Rows are points. The window is the flat piece filled in between its corners: a triangle in 3 columns, a solid with four corners in 4, and so on. A path goes straight from each point to the next, and from the last back to the first. After which points does the path pass through the window?
In the rows, 128 means zero.

Window, 3 rows:
[[107 148 125]
 [ 86 114 124]
 [190  86 171]]
Path:
(1): [107 112 110]
(2): [ 81 113 158]
(3): [114 111 155]
(4): [140  94 103]
(5): [185 101 111]
(6): [160 136 197]
(7): [116 130 177]
(8): [149 118 117]
(9): [126 110 103]
(10): [107 118 158]
(11): [143 103 201]
(12): [186  85 115]
Through the window after points: 1, 3, 7, 9, 11

Window:
[[147 129 163 127]
 [132 171 104 158]
 [149 134 101 147]
 [102  86 190  89]]
Path:
(1): [133 103 181 158]
(2): [112  97 197 147]
(3): [127 122 173  67]
(4): [147 162 127 107]
(5): [112 132 150 177]
(6): [116  94 169 159]
(7): [146 144 159  78]
(8): [141 126 178  74]
(9): [129  80 175 132]
(10): [104  82 183 136]
(11): [106 117 179  79]
(12): [151 166 103 101]
(13): [139 129 109 171]
(14): [124 113 175 161]
(15): [150 145 156  76]
(16): [149 143 147 109]
Through the window after points: 6, 12, 16

Window, 8 rows:
[[ 84 107  69 107 125  70  87 123]
 [109  77 148 122 132 192 114 136]
 [136 112  97 159 145 185 128 142]
 [125 158 170 153 116 161 171 114]
 [138 157  60 105 155 145  10 120]
 [139 123 130 113  97 190 163 118]
 [125 162 138  71 153  71 179 121]
 [147  95 134 128 121  34 171  99]]
Path:
(1): [137 167 130 111 127 117 131 167]
(2): [121 134 127 109 146 122 148 101]
(3): [139 110 121 110 148 168 176  41]
(4): [122 118 123 139 104 172 110 195]
(5): [161 109 176 142  95  92 166 186]
(6): [111 120 145 120 127 125 192 100]
(7): [102 130 121 115 139 170 145 102]
(8): [136 139 104 101 109 138 104 171]
(9): [131 136 133 119 101 107 106 172]
(10): [130 119  96  95 161 122 116  52]
(11): [112  89 113 132 129 150 158  68]
(12): [159 125 121 133 103 111  78 169]
Through the window after points: 1, 3

Window, 9 rows:
[[132 164 162  64 105  87 109  86 134]
 [115 107 163  77 111 127  53 116 136]
 [173 124 162  97 100 147  90  80 137]
 [ 92 134 114 175 193 105 131 129 110]
 [169 129  99  81 114  99  88 104 130]
 [128 109 157 151 169  82 130 170 122]
 [112  72 115  87 238 104 194 156 117]
 [144 154 154  67 136 145  93 148 124]
 [ 81  98 126 150 143 129 158 182 129]]
Path:
(1): [ 95 130 140 125 178 108 118 143 182]
(2): [139 152 148 109 132 132  65 125 203]
(3): [129 141 160  87 106 124 102 141  65]
(4): [104 108 127 132 156  98 131 165  56]
(5): [115 114 127 125 174  99 137 148 150]
(6): [135 117 146 114 146 124 110 136 195]
(7): [118 115 146 125 130 112 134 139  58]
(8): [118 104 162 136 138 120 108 126  49]
Through the window after points: 6
